Each row of a before or after table is a point. The points were changed in one or more steps. Then noise was added and the rows were shuffled. The steps act on columns, c1 being the first. Write out the steps. A step turns or swaps two columns, mirrors them in a line or flattens them onto one, adds a multiple of one to another, or multiplies or shifts one. Angles are multiples of 10 degrees, from the lower column toward the higher: turns from -170 to 170, lines from 10 to 170 but not 90. Use the fewest steps. Two steps may share a column if one is a turn and the other turns, adds or multiplies; they go together, in the order done. Otherwise the lowest column goes first.
In the rows, zero is written as 128.

Before:
[[166 112 115]
 [102 148 177]
 [152 168 131]
 [193 187 116]
 [128 183 159]
 [160 128  70]
 [113 110  88]
 [118 141 139]
 [171 133  98]]
After, 9 rows:
[[138 142 168]
 [ 96 131 100]
 [ 89 133 126]
 [144 109 119]
 [ 88 110 146]
 [ 62 186 146]
 [154 147 205]
 [128 184 190]
 [105 167 160]]
Steps: multiply c1 by -1; shift c3 by 30

Before, 11 rows:
[[162 120 152 122 148 119]
 [ 82 113 120 127 140 111]
 [106 131 130 101 169  98]
 [114 127 136 148 117 103]
 [130 117 143 115 120 131]
 [168 108 139 169 132 131]
 [109 118 107 120 129 116]
 [147  78 140  84 101  83]
 [158 110 159 147 145 118]
 [153 150 115 101 133 129]
 [126 107 121 136 161 131]]
After, 11 rows:
[[129 140 145 102 117 132]
 [239  49 120 123 139 113]
 [161 103 136 165 119 106]
 [ 56 203 155 117 149 116]
 [ 46 221 140 208 130 126]
 [146 140 123 144 164 128]
 [ 71 201 156 166 145 119]
 [177  96 107 112 129 113]
 [ 57 159 114  73 133 131]
 [120 204 139  40  98  80]
 [179  85 129  74 167  97]]
Steps: multiply c1 by 3; turn c1 and c2 by 140 degrees; multiply c4 by 2

Before:
[[ 74 131  72  77 130 165  90 155]
 [148 102  83 111  84 130 152 140]
 [141 169  89 151 158  90  71 174]
 [120 118 155  81 126 147 138 125]
 [162 110 137 169 124 138 159 131]
 [ 99 146 132  91  99 140 113 172]
 [115 120 124 115  62 167 118 135]
 [146 132 147 153  77  91 175 129]
 [ 71 122 116 114 152  71 125 128]
 [150 168 116 133 126 136 129 111]
 [ 73 163 126 110 158 111 165 138]
 [ 84  90 121 143 102 106  98 219]]
After (12 x 8):
[[159  86 159 160 126 117 101 127]
 [141  64 104 101 166 117 100 135]
 [ 73 215 146 100  90 149 100 134]
 [131  99 176  70 126 149 116 125]
 [ 47 113 139 100 103 123 131 126]
 [145 108 145 107 192 166 127 127]
 [113 134  93  67 134 191 166 137]
 [ 83  29 142 132 159 142 155 164]
 [148 225 133 124 129 122 131 121]
 [116 137 169 143 170  93  69 129]
 [111 175 152  82 157 160 139 145]
 [114 226 113 141 106  91 184 149]]
Steps: turn c1 and c6 by -40 degrees; multiply c2 by 2.5; shift c3 by 20; shift c4 by -10; turn c5 and c7 by 170 degrees; multiply c8 by 0.4

Before (10 x 11):
[[107 157 114 128 149 117 101 113 118 114 151]
 [134 155 134 154 128 125 106 128 130 114 137]
 [117 123 176 102 121 123 130 117 111 152 111]
 [138 146 138 108 124 127 137 136 165 149 120]
 [139 161 127 138 128 114 149 137 141 153 121]
 [113 115 140  96 168 134 122 130 110 138 118]
 [ 96 142 137 121 150 120 118 131 104  96 136]
 [149 162 113 136 106 118 125 131 116 116 141]
 [122 145 117 140 119 106 112 130 126 120 120]
 [148 171 129 139 110 121 134 115 139 127 104]]
After, 10 rows:
[[128 143 110 178 106 119 112 131 120 108 111]
 [166 144 141 127 124 126 152 116 118 125 121]
 [171 124 135 126  72 114 140 128 127 145 105]
 [154 143 106 143 113 134 163 126 135 125 118]
 [126  87 120 136 190 129 101 121 125 118 138]
 [147 101 125 111 190 107 102 125 145 115 150]
 [139 110 136 115 102 117 118 109 142 120 121]
 [152 106 152 127 129 127 122 128 148 139 137]
 [115 135  97 143 245 135 110 136 123 112 117]
 [160 115 134 112  60 122 117 118 123 153 138]]
Steps: turn c1 and c10 by 120 degrees; turn c1 and c2 by -110 degrees; mirror c3 and c4 in the line at 40 degrees; multiply c5 by 3; mirror c6 and c8 in the line at 30 degrees; turn c7 and c9 by -60 degrees

Before, 11 rows:
[[152 137 140 135  96 121 170 146 121 107 116 171 140  99]
 [132 151  98 131 131 149  98 150  92 146 137  80 122 121]
 [148  32 121 118 104 148  92 139 125  88 162  93  98 105]
 [141  62  95 139 140 138 129 150 133  94 104  70 157 102]
 [156  78  77 139 103 148  99 150 118 137 117 165 104  99]
 [164 125 101 102 121  87 100 148 133 129 163 155 112 124]
 [146  94 122 130 137 132  88 146 115 134 103 106  89  85]
 [162 178  82 136 134 125 120 146  50  26 110 109 179  84]
 [130 105 103 124  90  88  90 164 107 144 127 136 157  96]
 [ 46 131  82 139 107  89 134 184 122 130 121 181  94  90]
 [ 26 139  87  23 135 140 123 140 127  95 112 169 169  94]]
After (11 x 14):
[[166 101 123 158 164  64  84 127 153 207 126 109 103 125]
 [142  36 112 149 152 157  97 148 136 147 162 170 143 126]
 [145 124 132 137 131  59  85 166 120 187 163 106 150 101]
 [155  80 151 156 152 161  73 155 141 199 116 101 159 146]
 [188 132 165 162 148  65 103  48 140 190 125  90 178 141]
 [155  64 158 150 121 147 107 142 122 152 104 170  80 145]
 [149 176 157 167 108 126  93 164 205  86 109 129  79 140]
 [150 139 151 156 159 116 171 153 144 168 113  86 133 142]
 [150 154 133 133 117 162  86 129 163 207 136 174 118 132]
 [145  98 107 173 114 138  93 148 138 200 102 159 156 136]
 [136 139 156 181 117 146 100  28 127 155 116  75 108  26]]
Steps: swap c1 and c8; mirror c3 and c7 in the line at 70 degrees; turn c4 and c14 by 100 degrees; turn c5 and c9 by -170 degrees; multiply c6 by 1.6; shift c10 by 60; turn c12 and c13 by 160 degrees

Before, 9 rows:
[[167  70  96 107 183  77 138 131 121 162 159 177  68 182 124 118 150 122]
 [100  58 108  97 182 145 103  86 169 141 153 101 181 113 146 113 157 149]
 [109 173  93 108 132 158 111 183  92 118  95 103 118 169 111 124  90 151]
 [150 156 192  98 105 115  77 139 140 114 141  99 133 167  90 171  90 154]
 [170 160 106 197  83 108 123 109 126 171 132 149 139  73 105 152 160 244]
 [ 93  99 102 104 138 138 137 125 136 110  83 176 122 127 156 119  74 175]
 [101 101 127 119  89 169 167  71 153 102 120 118 111  95 157 152 124 115]
 [106 143  66  64 126  78 196 126 129 111 177 141 167 156 111 130  95 182]
 [211 118 167 157 117 105 100 133 153 109 104 117 101 121  96 142 111 200]]
After (9 x 18):
[[157 169 106 200  82 112 123 111  82 179 139 123 136  72 134  94 161 216]
 [115  84 100 130 136 135 132 124 106 111  87  92  84 147 107 154  79 158]
 [ 95 159  92  98 130 159 122 183 103 112  91 137 144 155 144 118  89 154]
 [212 148 161 145 115 105  98 137 105 112 108 110 168  99 144  96 110 182]
 [185  86  91 109 177  79 139 134 142 161 159  55 118 171 134 127 156 123]
 [134 160 191  91 103 113  84 133 124 116 137 149 130 173 131  71  96 148]
 [112  95 123 115  83 167 161  67 145 104 118 118 137 131  91 132 127 108]
 [126  54 105 108 179 142 114  84 129 139 154 187  98 116 128 154 152 127]
 [104 128  62  90 127  81 179 125 106 118 177 142  61 143 137 119  93 167]]
Steps: turn c1 and c2 by 20 degrees; turn c12 and c13 by -130 degrees; turn c4 and c13 by 30 degrees; multiply c7 by 0.7; flatten c9 and c18 onto the line at 120 degrees; turn c15 and c16 by 140 degrees; add -1 times c15 to c14
